Rows are points. Each copy is the shape, with its points in the same order, turned, moved and blurred by noise. Some copies are also mirrored. Which?
In the rows, zero is written as 128.

Shape (8 x 3):
[[128 144 173]
 [ 87 169 111]
 [115  61 112]
 [ 52 149 172]
 [116 128 125]
 [124 140 141]
 [103 115 138]
 [161  75  86]]
Copy 1 (8 x 3):
[[101 101 123]
 [155 119  76]
 [190 125 173]
 [150  50  93]
 [156 128 121]
 [131 125 120]
 [157 105 129]
 [174 180 180]]
Copy 1 is: only turned
Copy 2 (8 x 3):
[[170 109  99]
 [ 97 144  58]
 [ 85 106 173]
 [113  68  58]
 [110 120 111]
 [134 124 104]
 [116 111 121]
 [113 157 187]]
Copy 2 is: mirrored
Copy 3:
[[128 148  89]
 [191 107 105]
 [164 182 179]
 [196 168  61]
 [159 135 128]
 [145 135 112]
 [164 158 122]
 [133 140 205]]
Copy 3 is: mirrored
Copy 4:
[[170 171  97]
 [174  92 102]
 [ 71 146  98]
 [181 123  38]
 [138 134 109]
 [154 147 109]
 [129 140  86]
 [ 68 155 150]]
Copy 4 is: only turned

Shape:
[[167 133  88  99]
 [164 153 100 137]
 [ 98 135 153 170]
 [ 67 145  64 112]
 [147 178 107 134]
 [119  75 169 139]
 [157  83 109 152]]
Copy 1, 7 rows:
[[133 142  78 149]
 [153  96  98 143]
 [120  79 169  91]
 [ 66 110 151 179]
 [119  76  87 128]
 [149 137 169  73]
 [172 132 145 131]]
Copy 1 is: mirrored
Copy 2:
[[103 173 122  82]
 [132 143 130  69]
 [164  78 125 136]
 [ 99 107  39 100]
 [158 140 110  74]
 [116 111 162 173]
 [ 88 123 166 106]]
Copy 2 is: only turned
Copy 3 (7 x 4):
[[170 115 128  82]
 [154  98 166  83]
 [ 85  97 181 140]
 [174 155 162 171]
 [149 120 185  85]
 [ 70  86 111 134]
 [135  58 120 115]]
Copy 3 is: only turned
Copy 4 (7 x 4):
[[168  89  77 121]
 [149 107  63 149]
 [ 86 128 124 178]
 [171  66 150 192]
 [162 126  74 173]
 [ 67 109 136 117]
 [ 94  73  78 123]]
Copy 4 is: mirrored

Shape (11 x 8):
[[ 87 167 118 132 140 162 140  61]
 [173 134 118 146 138 165  89 110]
 [120 175 130 123 167 189 132 123]
 [105 129 149 105 115 131 169 162]
 [126 132 108 225 164 128 112 165]
 [139 208 103 124 159 142 126  94]
 [111  94  83 155  83 109  92 105]
 [109 103 149 138  66 134 135  96]
 [162  84  84 175 196  85 123 140]
 [121 120 131 108 196  67  77 175]
 [181 160 133 153 177 121 155  42]]
Copy 1, 11 rows:
[[ 40 133 100 166 118 151 168 167]
 [107 134 121 173  77 103 130 116]
 [ 48 141 157 159  94 124 118 165]
 [ 90 144 143  77 126 163 136 142]
 [106  88 184 175 151 139 107  84]
 [ 58 142 110 165 136  95 111 170]
 [118  56  81 137 130 129 155 109]
 [112 129  91 111 115 151 208 110]
 [132 104 116 170 141 176  52  85]
 [170  98 142 143 131 162  58 183]
 [ 82 204  84 209 142 132 116 118]]
Copy 1 is: mirrored
Copy 2:
[[175 136 104 158 137  77 121 184]
 [118 103 127 119 134 142  68 177]
 [163 160 133 139 104  94  68 146]
 [106 149 151 167 124 110 141  96]
 [ 71 177  98  88  79 156 116 188]
 [192 106  97 129  93 112  99 153]
 [ 73 100  96 105 166 107 151 169]
 [ 88 108 139 174 164  99 148 175]
 [ 99 166  77  86 139 210 121 145]
 [135 159 162  46 133 178 149  99]
 [191 120  86 169 123 187 108 189]]
Copy 2 is: only turned
Copy 3:
[[114  98 189 154 155  84 151 102]
 [159 114 124  92 110 114 127 105]
 [152 107 194 130 129 148 152 103]
 [100 169 146 173 123 165 145 134]
 [214 113 100 158 151 126 134 169]
 [144 115 199 104 124  95 172 141]
 [ 98 102  71 146 128  81 122 150]
 [ 86 152  96 169 134  97 140  91]
 [180 139 115 120 144 116  61 201]
 [126 141 123  80 180 181 117 204]
 [167 167 194  99 145  49 111 117]]
Copy 3 is: only turned
Copy 4 (11 x 8):
[[187  98 136  81 130 165  89  79]
 [144 172 167 153 148 131 105 111]
 [192 152 157  88 128 132  81 136]
 [152 110 119  71 122 101 158 150]
 [ 92 162 114 139  70 110  70 129]
 [169 106 161 116 151 173  68 147]
 [ 96 125 125 138 114 168 165  77]
 [121 107 131  86 149 113 164  64]
 [135 132  92 215  83 112 118 146]
 [142 159  44 153 136 151 130 190]
 [177  76 146 176 165 114  60 103]]
Copy 4 is: only turned

Shape, 13 rows:
[[128 137 214 130 130 123  98 155 137]
 [113 132 170 107 116 168 148 183 151]
 [150 135 129 148 131  71  99 102 125]
 [124 110 140 186  99  97  75  88 126]
 [ 99 177 156  89 165 154 147 192 149]
 [ 95 187 189  68 146 164 149 138 119]
 [106  93 152 160 128 164 120 133 118]
 [108 122 124 123 172 105  86  91 203]
 [162 115 173 107 120 140 124 129 129]
 [125 142 187 115 182 168 147 167 120]
 [114 175  85 121 167 172  55 124 150]
 [136 145 140 164 130  60  99  74 145]
 [ 77 159  91  66 172 140  61 147  94]]
Copy 1 (13 x 9):
[[157  80 129 140 111 141 163 174 170]
 [148 117 150 154 148  92 169 138 195]
 [132 110 130 121  94 172 148 118  89]
 [165 134  74 134  75 169 126 122 106]
 [118  94 186 120 137 115 197 110 213]
 [ 82  80 172 120 102  84 160 148 205]
 [135 145  81 143 129 130 147 131 171]
 [168  70 123  88 126 164 108  64 147]
 [137 109 131 124 146 114 141 161 138]
 [ 97 104 147 128 151 135 169 153 209]
 [149 138 130  30 106 136 171  82 172]
 [144  96 133 125  70 190 118 109  91]
 [ 94  90 108  48 108 105 222  69 152]]
Copy 1 is: mirrored
Copy 2 (13 x 9):
[[161 138 108 135 101 172  99  76 149]
 [127 186 102 142  84 141 147  64 146]
 [126  68 119 114 110 151  99 139 101]
 [143  92 151  91 122 148  89 170 151]
 [ 93 166  96 147  63 129 116  28 116]
 [ 78 192  92 145 110 172  83  48 109]
 [139 170 130  75  92 150 121 120 141]
 [130 120 101 132  49 109  52 153 108]
 [157 155  99 127 119 152 132 108 107]
 [132 174  83  98  75 156 114  38 115]
 [101 138 146 108  98  64  49  90  94]
 [125  66  95 117 108 160  74 162 121]
 [ 77 147 192 132  73 118  67  79  59]]
Copy 2 is: only turned
Copy 3, 13 rows:
[[199 111 127  43 124 123 134 128 167]
 [172 155 155  67 159 130 155  97 186]
 [136 112  95  97 106 121 134 151  88]
 [130  79 115  88  87 175 123 155  98]
 [176 197 160  86 169  78 135 127 196]
 [205 173 138 104 120  84 111  90 208]
 [174 124 140 101 151 190 122 127 146]
 [102  95 109 106 146  99  84 165 160]
 [178 110  92  84 142 134 158 106 161]
 [214 167 115  74 167 118 129 134 182]
 [128 133 135 168 111 122 147 200 197]
 [131 100  82  76  91 121 100 158  93]
 [187 126 169 195 134  81 139 168 159]]
Copy 3 is: mirrored
Copy 4, 13 rows:
[[130 120 169  80 131  80  92 101 110]
 [127 112 117  83 175  95 145 105 128]
 [137 140 186 164  85 131 107 127 123]
 [145 164 184 152 115 147  54 133 149]
 [109  93 117  76 128  66 179 118 146]
 [ 65 105 108  62 121  79 144 141 108]
 [144 136 118  99 135 145  89 106 155]
 [164 203 149 128  80  82 134 152 149]
 [139 125 128 117 132 114 106 111  82]
 [133  86 110  56 108 100 139 106 121]
 [138 128  92 160  87  59 111 167 189]
 [136 164 208 151  80 135  99 160 126]
 [ 69 136  86 155  68  61 129 102 187]]
Copy 4 is: mirrored

Shape, 18 rows:
[[ 87  98 154 140  98  86 151 174 111 173  71 140]
 [156 153 141 123  77  69 157 190 124 168 156 138]
 [167  99 140 180 132  68 153 137 157 175 181 140]
 [110 153  90 185  66 104 138 134 131 189 162 156]
 [158  73 130 151  60 118 102 163 168 162 146 151]
 [139  86 126 178  65 107 166 168 104 121 153 124]
 [120 159 102 101 158 177  83 125  56 109 140 109]
 [148 101  93 169 126 100 152 134 115 173 162 136]
 [110 170 175 140  78 160 138 128  87 139  92 117]
 [ 98 183 155 134 123 138  66 140  70 128 128 110]
 [ 67 184 133 106 166 152 107 112  98  77 165 130]
 [147 127  83 154 107 102 170 188 168 135 134 135]
 [104 169 160 138 129 123  97 128  88  85  77 189]
 [ 98 156 131 105 129 127 108  84  86  77 170 118]
 [ 59 142 109 102 134 127  53 116  86  71 155  84]
 [ 93 117  83  53 133 153 100  95  80 112 216 140]
 [104 111 171 188 100 150 143 187 150 186 165 153]
 [114 148 102  80 169 125 119  54 159  93 152  96]]
Copy 1 (18 x 12):
[[143 103 105  93  79  95 123 147 142 127  32 126]
 [179 132 111 143 137 165 113 136 183 148  58 150]
 [117  87 152  96 162 180 124 120 215 160  63 114]
 [131 137 152 140 116 168  75 142 190  94  84  81]
 [ 98 165 140 126 127 128 108 138 191 199  59  96]
 [111 123 168 138  77 151 125 139 189 158  78 159]
 [123 176 135 116 150  97 190 124 126  73 177 145]
 [108 107 148 122 127 169 152 123 195 121  84 100]
 [144 142 152 130 114  84  97  98 101 101  95 160]
 [166 173 152  90 148  77 129 132 139  80 140 151]
 [111 144 118  80 164 124 127 158 112  73 189 174]
 [122  89 124 171 131 152 127 176 173 159  90 113]
 [115 156 153  94 164  85 129 183  92  78  77 172]
 [116 166 150  74 142 158 141 139 106 100 170 171]
 [136 182 141  53 117 112 159 176 119 108 204 144]
 [ 80 208  87  81 131 188 171 126 141  95 187 139]
 [ 94 110 119 117 125  97  65 115 221 133  78 133]
 [105 122 123  73 181 174 155 132  74 137 186 110]]
Copy 1 is: mirrored
Copy 2:
[[180  98 113 112 128 169 132 109 107 168 113 204]
 [160 114 128 146 121 167  72  89  73  81 112 168]
 [106 134 110 185 114 197  58 139  83 146 143 147]
 [138 126 145 160  95 169 147 110  25 107 159 164]
 [183 168 105 164  93 143  84 122  96 137 189 151]
 [125 110  92 141  77 115  75 102  89 134 143 204]
 [ 91 107 134  60 166  80 159  45 125 116 154 120]
 [ 99 121 101 148 119 179  98  86  69 146 144 153]
 [144  92 152  75 110  91 133 130  95 136 101 158]
 [117 103 197  79 144  96 149  90 129 126 136 137]
 [ 65 116 141 108 183  80 177  96 146  83 115 132]
 [120 138  78 116  94 192  99 107  87  91 133 171]
 [127 174 171  72 166 101 153  99 128 138  81 193]
 [ 71 113 138 146 148  74 156  68 144 112 103 118]
 [ 80  97 158 133 135  99 188  61 186 111 159 143]
 [ 99 108 110 181 192  73 165  37 110  87 160  96]
 [139  99 124 140 140 158  96 170  66 134 169 161]
 [ 57 123  86 138 136 124 172  77 169 108 100  66]]
Copy 2 is: mirrored

Shape, 18 rows:
[[147 107 138 145 111 135 162 107 120  83 133 132]
 [161 131 157  92 130  88 123 157 110  81 144 131]
 [127 129 137  79 145  86 193 119  97 110 116 146]
 [128  85 122  88  56 142 128 113 137  93 121 150]
 [ 80 182 144 170 145  84 144 139 141 141 125  98]
 [114 137 137 134 134 118 144 129 113  93 140 178]
 [ 79 200  78 162 170 118 147 150 151 169 102  80]
 [112 113 146  73  87 141 140 161 112  64 164 152]
 [154 140 114  90 105  87 130  95 114  64 146 140]
 [131 140 124 125 102 181  61 107  94 170 142 161]
 [132  85 113 107 146 113 117 109 121 109 173 139]
 [117 148 152 179 126 129 121 174 120 165 102  75]
 [ 92 163 135 161 145 118 156 161 174 167 133 106]
 [ 66 158 140 173 155  73  97 151 137 181  94 108]
 [170 138 135 132  72 142  86  99 139 187 169 185]
 [149 117 119  83 138  86 126 158 106 123 142 160]
 [123 136 167  77 151 129 140 112 153  97 124 129]
 [142 122 147 111  63 138  98  68  89 183 205 148]]
Copy 1:
[[129 122 118  71 110 147 131 127 103  94 119 141]
 [ 80 161  75 102 145 185 128 148 141  79 132 130]
 [ 87 122  47  85 149 122 115 145 107 104 110 107]
 [146 104 124  67 162 187  71 111 116 104 115 155]
 [ 87 148 134 151  87 120 123 144 154 151  63 101]
 [105 106  86 116 108 152 125 117 133  81  89 135]
 [118 128 131 161  96 136 145 196 138 205  39  97]
 [129 159  64  78 130 193  78 112 133  76  95 161]
 [ 93 122 100  68 167 150 118 159 139  76  95 161]
 [189 108 110 179 173 165 144 102 145 112 108 172]
 [104 139  89  94 158 169 157  99 119 124  91 171]
 [139 166 154 167  97 165 140 142 137 150 111  77]
 [ 97 145 132 166  74 146 109 139 116 167  77 124]
 [ 83 132 144 182 127 143 135 117 166 171  68  75]
 [136  98 137 197 182 160 112 106 108  97 132 202]
 [ 85 128  65 119 170 186 126 125 115 110 100 125]
 [102 128  70  88 121 144 101 129 155 140 129 151]
 [158 154 121 167 204 110 124  92 105  79 117 207]]
Copy 1 is: mirrored
Copy 2:
[[147 120 121 124 125 100 180 155 100 152 135 109]
 [150  94 130 110  82  95 108 154 125 133 174 136]
 [117 142 126  96 114  99 111 157  76 174 183 111]
 [138 100 156 186 118  74 154 123  73 140 132  91]
 [120 193 123 100 144 148  95 175 143 115 123 135]
 [123 125 140 113 142  85 152 163 129 133 167 108]
 [105 224 102  93 159 168 106 120 134  81 132 123]
 [133  92 125 171 112  63 136 170  81 106 179 105]
 [186 107 138 149 125 106 141 135 106 164 194 124]
 [121  88 157 136 150 105 121  88 160 106 114  27]
 [127  87  93 142 156  92 131 121 125 161 156 121]
 [121 155 115  87 107 130 110 144 138  83  60 118]
 [ 94 206  96 122 129 130 115 154 153 111 110 120]
 [100 171 150  98 163 154  68 139 156 112  88 141]
 [142 116 163 157 121  70 121  95 187 154 107  39]
 [123 109 125 110 111  72  96 115 118 154 180 127]
 [105 109 122 145  97 144 136 168 113 152 172 106]
 [171  94 121 169 151  72  91 121 152 163 104   7]]
Copy 2 is: mirrored

Shape (17 x 12):
[[130 144 153 144 121 167 117 109 127  86 114 161]
 [ 78 116 149 172 124  96 138 136 130 163  86 133]
 [ 90 100 111 111 127 161 143 107 113 111 137 123]
 [153 153 140 123  92 134 114  70 135 110 100 172]
 [154 134 102 157  86 133 136 124 120 125 128 104]
 [133 206 116 111  99 134 199 131  48  80 168 129]
 [166 148 132  78  92 171  99 106 104  70  46 129]
 [128 130 116 158 145 122 140 134  94 145 128 170]
 [140 161 152 112 104 119  97 142 195 147 128 163]
 [142 144  96 136 137 102 119 104 142 114  95  97]
 [132 136 125 149 132 130 146 174 153  96 133 125]
 [151 129 130 137 101  73  55 128 156 119  99 144]
 [150 126 119 176 123 137 172  89 146 139 150 142]
 [205 145 128 120 121 119 141 147 153 162 126 178]
 [136 156 106 102  55 175 179  94 149 118  95 131]
 [171 106 149 119 133 108 118 107 120 105 138 104]
 [151 170 167 196 185 163 110 156 124 139 206 129]]
Copy 1:
[[189 157 146 131 120 156 139 129 142 156  88 123]
 [147 135 158 143 109  86 158 164  68 123 149 106]
 [136 107 128 137 120 112 178 115 155 138 106 148]
 [185 177 139 109  89 113 106 111 136 184 102 131]
 [149 123 131 141  91 120 120 103 139 159 168 119]
 [205 141 157  82 155 148 201  35 176 148 182  97]
 [192 153  82 113  44 149 136  80 135 167  69  83]
 [174 159 129 135 154 100 148 156 138 148 150 112]
 [128 187 130 119 129 147  66 120 100 140 115 121]
 [167 114 103  92  78 113 120 130 114 130 153 136]
 [148 124 124 125 131 176 130 130 111 130 157 118]
 [132 193 101 119  57 129  93 161 126 126 143 108]
 [167 112 163 119 141 108 113 139 137 190 160 155]
 [146 167 101 104 159 113  76 128 127 174 145  85]
 [162 135 134 126 109 123 135  40 104 206 124 130]
 [139 116 134  74  94 125 120 143 167 147 134  98]
 [182 115 180 146 185 148  86 155 191  80 153 113]]
Copy 1 is: mirrored
Copy 2, 17 rows:
[[137 125 115 118 141 126 113 120 101 165 139 175]
 [125 135 113 126 112  85 199 134 150  86 170 164]
 [165 117 148 148 113 163 151  90 117 111 137 141]
 [131 118 133  96 106 124 112 157  87 140 111 184]
 [114  97 124 140 105 104 116 125 116 108 124 107]
 [206 154 100 133 112 122  76 124  58 118 159  62]
 [ 96 164 156 108  90 152 125 113  61 189  98 137]
 [161 120 113  91 103 109 126 126 165 117 168 144]
 [111 158 153 135 141  98  94 163 142  99 110 191]
 [107 111 161  88 134 113 149 126 114  98 116 112]
 [121 134 138 138 153  90 103  91 138 111 151 133]
 [ 88 118 192 106 126  80 142 178 136 132 127 167]
 [138  70  93 123 125 118 106 110 125  80 138 159]
 [102 138 126  99  90 107  51 145 151  91 142 165]
 [134 135 113 150  76 124 103  98  61 101  79 154]
 [ 98 102 163 114 133 153 116 148 112 114 165 130]
 [138 113  73 138 213 136  77 147 191 124 166 121]]
Copy 2 is: only turned
Copy 3 (17 x 12):
[[101 118 135 137 129 178 130 113 162 164 110 142]
 [158 151 141 104  68 158 131 145 172 106 158 101]
 [132 132 120 117 129 128 156 142 149 121  67 148]
 [ 94 166 156 176 138 173 139 102 156 168 117 117]
 [133 142 146 143 165 138  90 126 138 109 127 122]
 [192 114 127 188 150 158  81 173 108 193  81 166]
 [102 183 161 103 171 161 122  79 107 199 111 163]
 [122 123 131 150  84 115  96 152 167 152 128 114]
 [126 124 190 153 147 157 165 114 193 135 187 154]
 [158 138 162 140 127 129 120  72 121 118 130 109]
 [155  95 118 119 141 147 107 112 169 131 156 161]
 [111 164 208 147 118 142 107  76 164 112 168 152]
 [122 117  96 177 146 141 126 133 159 120 129  86]
 [ 99 133 138 178 159 102 126 130 164 161 204 136]
 [147 175 126 146 210 165 158 128 152 165 106 109]
 [116 144 135 161 128 135 126 106 105 103 139 165]
 [102   7 143 162 108 159 107 168 137 116 153 135]]
Copy 3 is: only turned
Copy 4, 17 rows:
[[125 130 189 128 172 121 143  91 120 143  99 120]
 [ 98 147 122 149 123 183 176 110 136  90 131 118]
 [124 103 136 113 144 127 139  99  94 133 167 142]
 [118 114 182 125 169 135 173 145  98 166  76 122]
 [164 135 124  90 135 153 134 140 115 144 120  96]
 [196  93 108 126 210 152 123 117 178 210 137 166]
 [ 72 109 158  98 190 112 113 123 104 202  88  70]
 [138 164 118 151 141 160 142 108 111 136 105 160]
 [131 106 141 151 143  89 174 152 126 101  57 102]
 [119 142 136 122 108 124 164 156 132 166 139  93]
 [161 129 133 151 127 117 122 110 152 124 128  92]
 [ 97 118 144 121  84 130 150 147 123 140  45  93]
 [178 154 164 132 145 152 158 155 102 126 137 139]
 [157 152 121 176 155 112 127 182 100 127  63 117]
 [152  91 136 110 216 138 173 148  84 155 130  73]
 [117 122 162 115 115 128 100 168 133 147 122 136]
 [192 202 159 120 134  89 125 111 184  88 101 187]]
Copy 4 is: mirrored

Shape (17 x 12):
[[102 147 104 147 159  76 141 137  89 160  98 103]
 [ 78  46 108  81 130 156 140 102 161 156 110 115]
 [ 95 174 117 129 171 165 114 113 159 172  94 134]
 [111 173 138 138 100 159 101  90 119 129 137 104]
 [144 162 111 136  79 168 124 158 144 132 101 125]
 [ 81 170 119 130 138 164  98 142 149 150 139 111]
 [ 90 171 136 154   7 151 141 134 163 150  69 159]
 [ 72  88 105 129 166 153 144 129 129 137  77  34]
 [ 89 120 106 143 158  41  93 149  67 163 125 136]
 [100 161 122 151 164 152 112 151 126 103 102 152]
 [194 155 150  86 152 162 194 142 128 109 145 152]
 [100 147 210 116 112 135 114 139 136 123 130 150]
 [ 85 132  93  54 164 128 109  81 130 114 120 109]
 [103 124 140 152  95 156 127 115 164 120 130 104]
 [ 80 176  99 148 153 155 178 117  66 148 133 147]
 [ 78 128  99 119 164  19 111 150 164 139 127 143]
 [240 152 150 131 159 144 146 112 150  80 134 147]]
Copy 1 (17 x 12):
[[141  88 119 139  84 157 145 129 139 127  90  91]
 [ 70 160  81 176 175 121 110 139 158 161 145 110]
 [131  95 172 160 146 133  85 120 156 129 146  53]
 [154  88 163  91 169 111 131 128 160 133 157 114]
 [133 101 181 123 185 153  92 151 135 103 118 147]
 [130 112 177 132 166 155 125  99 164 126 154  85]
 [ 66  86 233 107 177  96 101 161 122 132 100 165]
 [114  91  77 179 180 155 142 108 194 156  84  88]
 [136 151 121 109  44 158 165 128 148 119  93  83]
 [168 127 172 136 143 144  87  91 137 139 101  93]
 [197 101 114 166 155 133  64 114  74  97 173 163]
 [135 134 167 123 147  70 117  79 134  94 141 137]
 [157 148 110 166 169 118 156 146 131 163 156  64]
 [104 101 136  99 191 121 111 106 143 133 131 125]
 [161  76 162 148  88 158 108 108 141 190 147 129]
 [ 97 160 124 126  96 153 164 108  72 110  98  48]
 [213 101  97 100 172 122  38 127  72  78 147 123]]
Copy 1 is: mirrored
Copy 2:
[[154 150 142  93 148 140 105 110 105  65 192 102]
 [120  57 122 115 146 194 158  96 166 107 121 134]
 [157  83 174 125 142 140  74  89 109 150 182 122]
 [122  92 165 154 131  99 105 112  63 123 123 142]
 [190  88 164 125 100 118 136 149  75 145 132 124]
 [127  69 185 127 136 101 101 120 112 131 169 116]
 [194 102 206 185  44 145 154 117  84 122 117  86]
 [135  59 119  46 144 165 101  91 117  64 131  98]
 [115 186 145 105 169 115 156 100 115  75 215  88]
 [152 120 136 102 125  84  98  97 119 158 158  93]
 [180 148 126 113 152 129  95 185 133 180 102 176]
 [107 148 199 128 123 123 116 117 119 161 102 110]
 [108  83  98 149 196 154 102 123 119 120 142  98]
 [115  85 158 124  85 124 123 123 105 119 113 129]
 [196 131 155 145 161  84  79  93 140  85 149 140]
 [ 88 160 127 120 125 157 134 147 157 105 221  62]
 [140 159  86  97 112 126  88 179  76 204 126 181]]
Copy 2 is: only turned
Copy 3 (17 x 12):
[[162  99 148 115 103 125 121 130 180 128 129 121]
 [ 63 171 136 108 177  83 155  87 168 139 129 165]
 [118 106 125  43 160 159 138  86 131 121 159 126]
 [133 136  63  97 162 173 143 120 141 122 103 105]
 [131 140 103 120 163 131  92  94 103 114 125  69]
 [115 117  85  86 170 151 142 131 138 119 175 109]
 [136  74  94 144 238 146  97  56 109 111  88  70]
 [125 151 109  64 150  63  99 136 197 169 133 146]
 [150 100 160 166  98 170 130 141 203 117 149 150]
 [117 120 139  92 136 176 110 132 111 163 148 113]
 [106 159 118 120  75 118 149  81  43 151 104  96]
 [111  98  68 145 146 173 124  85 103 159 136 154]
 [137 185 123  96 154 141 197  96 164 173 138 146]
 [112 129  84 113 185 119 128 137 115 118 106 138]
 [ 96  91 133  91 106 155 158 136 158 145 112  53]
 [177  96 177 155 142 127 162 130 142 134 180 185]
 [138 182 123  99  83 154 124 100  25 118  71 137]]
Copy 3 is: only turned

Shape, 17 rows:
[[132 203 136  65 128 123 169 124  72 172 136 176]
 [ 89 158 145 115 153 110 112 106 146 148 126 101]
 [168 121 146 164 194 119  85 179 127  73 138 160]
 [ 78  86  95  82  81 129 142  73 119 143 131 153]
 [157 152  85 176 161 130 129 121  82 152 164 179]
 [ 93 152  97 101 101 199 169 154  65  80 149 165]
 [ 73 176 111 167 120 120  96  72 111 154  55 108]
 [105  82 105 137 117 121 131 161 155  77 153 131]
 [167 187 185 117 160 172 142 103 148 151  54 153]
 [ 98 148 178 144 128 133 167 121 131 117 165 117]
 [ 89 128 151  81 107 105 103  60  92 156 104 104]
 [127 125  95 155 132 139  89 165 173 147 120 183]
 [154 143 181 102  79 107 122 119 119 122 139  75]
 [139 194  84  71 100 105 122 106  79 137 111 103]
 [134 153 115 134 194 201 123 155 140  82 165  94]
 [116 124 173 134 164 133 183 122 157 153  71 107]
 [138  92 138 177 191 138  79 183 121 164 140 134]]
Copy 1:
[[175 130 143 194 153 204 123  85 125 175 154  40]
 [114 148 128 182 145 125  83 146 111 111 111 101]
 [102 154 119  80  89 156 187 175 152 113 106  78]
 [132 138 231 186 170 105 124 115 112 186 117 121]
 [138 146 139  98 122 186 145 158 111 185 189  98]
 [142 183 212  92 183 182 157  71  97 165 104  59]
 [122 176 153 158 208 155  52 174 164 139 132 141]
 [ 71 142 174  97 125 100 160 103 123 143  85 113]
 [161 115 136 166 205 166 133 166 165  69 162  42]
 [113 102 148 144 156 169 112 102  88  99  95 111]
 [165 162 177 221 153 132  95 142 125 137  99 136]
 [ 82 143 127 108 174  98 160 161 141 170 148  77]
 [127 147 134 200 142 146 160  86 129  87 109 143]
 [138 206 160 197 142 169 103  81 153 152 163 108]
 [112 194 142  77 130 141 141 127  79  68 131  54]
 [158  87 146 135 173 110  89 128 155  72 120  88]
 [147 143  79  76 123 108 159 182 115 147 119 104]]
Copy 1 is: mirrored
Copy 2, 17 rows:
[[ 96  77  98  69 149 109  87 126  81 154  76  75]
 [139 140 101 100 115 109 100 151 152 130 167  77]
 [133 119 106  72 114 164 125 149 133 151 186 219]
 [120  99 141 187 134  80 124 186  87 111 131  79]
 [135 120 115  84 165 195 131 186  98 137  98 140]
 [141  30  76 141  81 123 139 157  85 127  70 137]
 [179 133  95  97 171  93 141 158 171  56 136  74]
 [126 111 109 182  90 134 105 176 137 129 158 174]
 [ 92 146 117  36 110 101 159  74 125  94 125 108]
 [113 129  79 131  97 121 140 145 161 178 122 104]
 [153 102 135 129 163  66 126 136 128 133 167  48]
 [ 96 120 146  96 111 150 105 195 145  76 142 164]
 [142 105 150 140 127 101 104  86 174 180 139 104]
 [183  89 125 111 156 106  61 106 106 116 100  82]
 [169 112  87  97  31 187 130 133 120 136 151 140]
 [ 75 155  74 120 119 124 145  94 146 102 166  92]
 [103  98 122  83 130 209 133 174 159 123 207 148]]
Copy 2 is: only turned
